Each row is a point. The points of each table are mixes of a few directions, plus a little noise. How many directions does each table use, and how many do they share? Where both have some left over, give the other angles between the two spaces (their principal angles), to ten degrees, smallest first.

First, 4 rows:
[[ 1.9  1.1  4.6]
 [-2.1 -1.1 -3.4]
 [ 4.4  1.9  0.0]
 [-4.2 -1.9 -1.2]]
Second (5 x 3):
[[-0.5  6.2 -0.7]
 [ 0.4 -5.7  0.6]
 [ 0.4 -5.0  0.5]
 [-0.1  1.1 -0.1]
 [-0.3  3.3 -0.4]]
Directions: first 2, second 1, shared 0; angles 70

First (9 x 6):
[[  1.5   1.7   2.3  -1.4  -0.3   1.0]
 [  1.9   2.2   3.0  -1.8  -0.4   1.3]
 [  0.2   0.3   0.3  -0.2  -0.1   0.1]
 [  1.4   1.6   2.2  -1.4  -0.3   0.9]
 [  1.1   1.3   1.7  -1.0  -0.2   0.8]
 [  1.0   1.1   1.4  -0.9  -0.2   0.6]
 [ -1.1  -1.3  -1.7   1.1   0.2  -0.8]
 [  1.2   1.3   1.8  -1.1  -0.2   0.8]
 [ -7.2  -8.3 -11.1   6.7   1.4  -4.8]]
Second (6 x 6):
[[ 8.4  3.2  0.9  0.9 -4.6 -5.7]
 [-2.5 -0.5 -0.1 -1.3  1.7  0.2]
 [-0.8 -1.2 -0.4  2.2 -0.2  3.8]
 [ 3.5  1.5  0.5  0.0 -1.8 -2.9]
 [-3.8 -1.5 -0.4 -0.4  2.1  2.5]
 [-4.8 -1.5 -0.4 -1.3  2.8  2.1]]
Directions: first 1, second 2, shared 0; angles 70

First:
[[ 1.8  1.9  3.2 -4.0  1.3  0.1  3.9  2.5 -1.0  0.8  0.0]
 [-9.3 -0.9  2.2  1.4 -0.8 -2.5 -2.1 -5.8  0.5  1.7 -3.2]
 [-0.8  0.3  1.7 -0.8 -5.1 -0.5 -3.5 -0.5  7.2  0.0 -4.1]
 [ 1.3  1.3  3.1  4.7  0.8 -0.1  6.8  7.2  4.0 -2.2 -1.1]
 [ 1.5 -0.7 -5.6  2.1 -2.8  1.1 -3.4 -0.7  0.7 -1.0  0.5]
 [-1.5  0.9 -2.0  1.5  3.7  0.1  4.8  1.1 -6.9 -0.5  1.2]
 [ 1.8  0.5 -3.5 -1.7 -0.8  1.2  0.3 -0.9 -1.8  1.8  2.5]
 [-0.7 -1.1  1.5  1.8  0.0 -0.7 -2.9  0.1  1.6 -2.4 -2.2]
 [ 2.2 -1.8 -0.3 -1.3  1.1  0.5 -2.9 -2.3 -0.1  1.6  3.9]
 [ 3.5 -0.3 -0.4 -3.7  2.7  0.7 -1.2 -0.6 -4.3  0.0  2.6]]
Second (9 x 11):
[[ 1.4 -1.1  0.1 -1.6  0.8  1.0  2.5 -2.2 -0.5 -4.1 -1.8]
 [ 0.7 -0.2  1.4  0.8 -1.7 -2.6 -1.0 -0.4 -1.4 -0.8  0.3]
 [ 0.4  1.7 -1.3 -2.4  1.8  3.1  1.8  0.2  0.4 -3.5  0.6]
 [ 0.9  0.1  0.8  1.7 -1.6 -7.4 -2.6 -2.0  0.1 -1.5 -3.2]
 [-2.0 -1.3  1.7  2.1 -2.1  3.9 -1.2  4.0 -1.9  8.2  5.8]
 [ 0.7  0.8  0.6 -0.2 -0.8 -1.6 -0.6 -0.2 -1.0 -2.3  0.5]
 [-0.4 -0.8  0.7  2.0 -1.2 -3.2 -2.0  0.0  0.2  2.8 -0.8]
 [ 2.0 -5.0  0.9 -0.7  0.7  0.1  4.1 -5.2 -0.2 -3.7 -5.5]
 [-3.6  5.7 -4.8 -1.6  4.0  6.7 -1.1  6.0  4.3  5.0  4.1]]
Directions: first 6, second 4, shared 0; angles 50, 50, 70, 80

First, 9 rows:
[[ 8.9 -1.5 -1.5 -6.1 -2.8 -1.6  1.8  3.6  2.8  1.9 -2.3  2.1 -4.1 -2.1]
 [-2.2 -3.7  0.3  1.5  2.5  0.2 -2.8  1.6 -2.1  2.5  2.4 -1.9  0.3  1.0]
 [ 3.3  5.9  3.3  0.6 -1.0  1.1  0.4 -2.8  0.5 -5.2  1.0 -4.0 -0.9 -0.7]
 [ 3.3  0.5  3.3 -1.0  0.2  4.0  4.1  0.7 -0.2 -1.0 -2.0 -1.4 -1.2 -1.4]
 [-8.7 -0.4 -1.0  2.6  2.3 -1.4 -4.2 -1.2 -2.4  1.5  3.5  0.5  1.9  1.3]
 [-0.9 -3.3 -1.1  3.4  1.0 -0.5 -0.5  0.0 -0.5  0.7  0.1 -1.2  2.6  1.6]
 [-4.7  0.3 -4.3 -0.4 -1.2 -4.0  1.2 -0.9  0.0  1.3  0.6  3.5  2.6 -2.7]
 [-1.5 -3.8  0.9 -1.9  1.5  4.1  3.7  3.1 -0.9  3.8 -3.3  3.2 -0.7 -0.4]
 [ 2.4  6.0  0.1  1.4 -2.4 -1.9 -3.5 -4.2  2.9 -5.3  0.0 -0.8 -0.7  3.4]]
Second, 8 rows:
[[ 1.0 -1.8 -3.5  3.5 -1.8 -0.9  2.5 -0.4  1.5  0.6 -3.1 -0.6  4.4 -0.4]
 [10.4 -2.7 10.7 -6.3  3.8  4.6  1.1  1.2 -0.9 -5.7  1.8  0.7 -9.6  5.5]
 [-1.8  1.9 -2.1  2.4 -1.4 -0.6  1.2 -1.3  0.5 -0.2 -1.0 -1.1  3.2 -1.8]
 [-4.8  3.5 -1.4  0.5 -0.5 -0.9 -1.5 -0.9 -0.6  0.9  1.3 -0.4  1.2 -2.3]
 [-1.7 -2.3 -0.1 -2.9  1.5 -0.9 -3.8  2.3 -1.0  3.1  2.1  2.2 -3.0  1.2]
 [-2.6  3.7  1.1 -0.5  0.1  0.3 -0.8 -1.2 -0.8 -0.9  1.7 -0.7 -0.5 -1.5]
 [ 0.7 -3.9 -4.3  2.7 -1.3 -1.5  1.1  1.0  1.4  2.5 -2.8  0.5  3.6  0.4]
 [-1.2  1.6 -0.3  0.6 -0.4 -0.1  0.1 -0.7 -0.1 -0.3  0.1 -0.5  0.8 -0.9]]
Directions: first 6, second 3, shared 2; angles 30

First (11 x 24):
[[-5.9  1.1  0.1  0.7  3.7  1.3 -0.6 -7.6 -1.5  1.8  2.0  1.7  6.3  0.6
  -0.5  0.7  4.9 -1.2  3.3  8.4  2.3 -5.4  1.0  5.7]
 [ 5.3 -1.1  0.7  1.0 -2.2 -0.4  0.8  4.5  0.0 -1.2 -1.4 -0.7 -4.8  0.0
   0.1  0.5 -2.7  0.7 -1.7 -4.6 -2.2  1.9  0.4 -3.7]
 [-2.7 -0.9 -0.9 -1.4  1.1 -0.5 -1.8  3.2 -0.2 -0.2 -0.4 -0.5  2.6 -1.8
  -0.3 -1.3 -0.7  2.0 -2.5  0.7  2.9  3.2  0.5  1.2]
 [ 3.4  0.7  2.7  2.0 -3.9  0.4 -5.1  1.8  2.0  3.1 -1.5  4.0 -1.0 -6.4
   3.4  1.4 -1.7  1.8 -1.1 -4.8 -3.1  1.8  1.1 -2.5]
 [ 0.4  1.1  1.5  3.8 -1.6  1.3 -2.6 -8.9  2.4  2.7  1.2  3.4  1.0 -2.1
   2.5  1.4  3.1 -2.5  3.7  2.6 -5.0 -5.6 -0.2  3.2]
 [ 0.2 -2.6 -1.3 -1.6 -0.7 -0.6 -1.9  2.9  1.6 -0.7  0.2  0.7  1.2 -3.8
   2.0 -6.1 -2.1  2.6 -2.6 -0.6 -2.1  2.4 -1.3  1.1]
 [-4.0  2.4 -0.6 -0.8  1.3 -0.1  1.5 -3.8  0.1  0.4  0.7 -1.5  1.3  3.2
  -1.6  2.8  2.0 -2.5  2.0  1.7  2.8 -1.0 -0.8  1.0]
 [-3.5  0.3 -2.6 -4.7 -0.8 -1.5 -0.1  1.7  3.0 -0.8  0.4 -1.7  1.2 -0.9
   0.8 -4.6 -2.2  0.6 -1.7 -2.8  0.9  4.5 -3.7 -0.3]
 [ 4.6  0.7  2.4 -1.6  1.1  0.5  4.9  5.9 -5.5 -0.4 -0.7  0.6 -3.1  2.8
  -1.8  1.4 -1.3  1.9  1.0 -2.3  2.4 -1.2  2.0 -6.3]
 [ 4.9 -1.3  0.3  3.0  0.7 -0.3  4.1  4.8 -3.2 -3.6 -1.9 -4.7 -6.4  6.3
  -4.2  5.8 -1.0 -1.5 -1.4 -1.9  1.7  1.0  2.7 -3.1]
 [-2.9 -0.4 -2.0 -0.4  1.3 -0.2  1.0 -4.3  1.2 -1.1  1.3 -1.5  1.5  2.0
  -0.5 -1.8  1.6 -1.9  1.1  3.4 -0.5 -1.7 -1.7  3.6]]
Second (8 x 24):
[[ 1.7  0.1 -1.4  0.4 -0.6  0.0  1.1 -3.6  3.8 -3.6 -2.0 -1.0 -4.4  1.7
   1.9 -1.5  1.4 -4.2  0.4 -1.5 -2.6  0.6 -3.2  1.2]
 [-1.5  0.0 -0.2 -2.1  3.3  2.7  1.4 -3.3  2.7 -5.4 -3.8  1.0 -2.7  1.7
   2.9 -4.5  4.8 -2.4  0.6  0.8  2.7  1.2 -3.7  2.6]
 [-3.0 -0.8  1.4  0.3 -2.2  0.6 -0.7  0.0 -0.8  5.0  4.8 -1.7  3.4  0.3
  -2.9  1.1 -2.1  4.5  0.9 -0.3 -0.6 -1.6  0.8 -0.9]
 [-4.4  3.0 -1.1 -1.1 -1.4 -2.8 -1.9  1.2 -0.4  4.1  1.9 -1.4  4.3 -1.1
  -2.2  4.9 -2.5 -0.1 -0.6 -0.9  2.6  2.3  1.3 -1.2]
 [ 6.1  0.6  3.7  0.3 -1.3  1.3  0.2  2.9 -2.6  1.8 -0.9  5.1 -2.0 -3.2
   2.4 -0.6 -0.8  2.5  1.4 -2.6 -2.3 -2.5  1.7 -4.6]
 [-0.2 -0.3 -5.2 -1.6  3.9 -1.7  2.8 -5.4  2.4 -6.9 -2.3 -0.4 -1.0  2.2
   2.6 -5.7  3.5 -7.1  0.3  5.3 -1.3 -1.0 -3.6  5.9]
 [-3.0  0.5 -1.4 -0.1  0.3 -2.2 -1.1  1.9 -1.8  2.2  1.8 -1.6  4.2 -0.4
  -2.5  2.8 -1.8  0.7 -1.3  1.9  2.1  0.9  2.2  0.7]
 [ 4.4 -2.9  4.2  4.0 -2.1  2.0 -1.7  6.5 -3.3  2.7  0.6  0.1 -1.8 -1.3
  -2.2  3.6 -2.5  6.0 -1.8 -2.7 -0.6  0.0  4.6 -3.6]]
Directions: first 6, second 6, shared 4; angles 80, 90
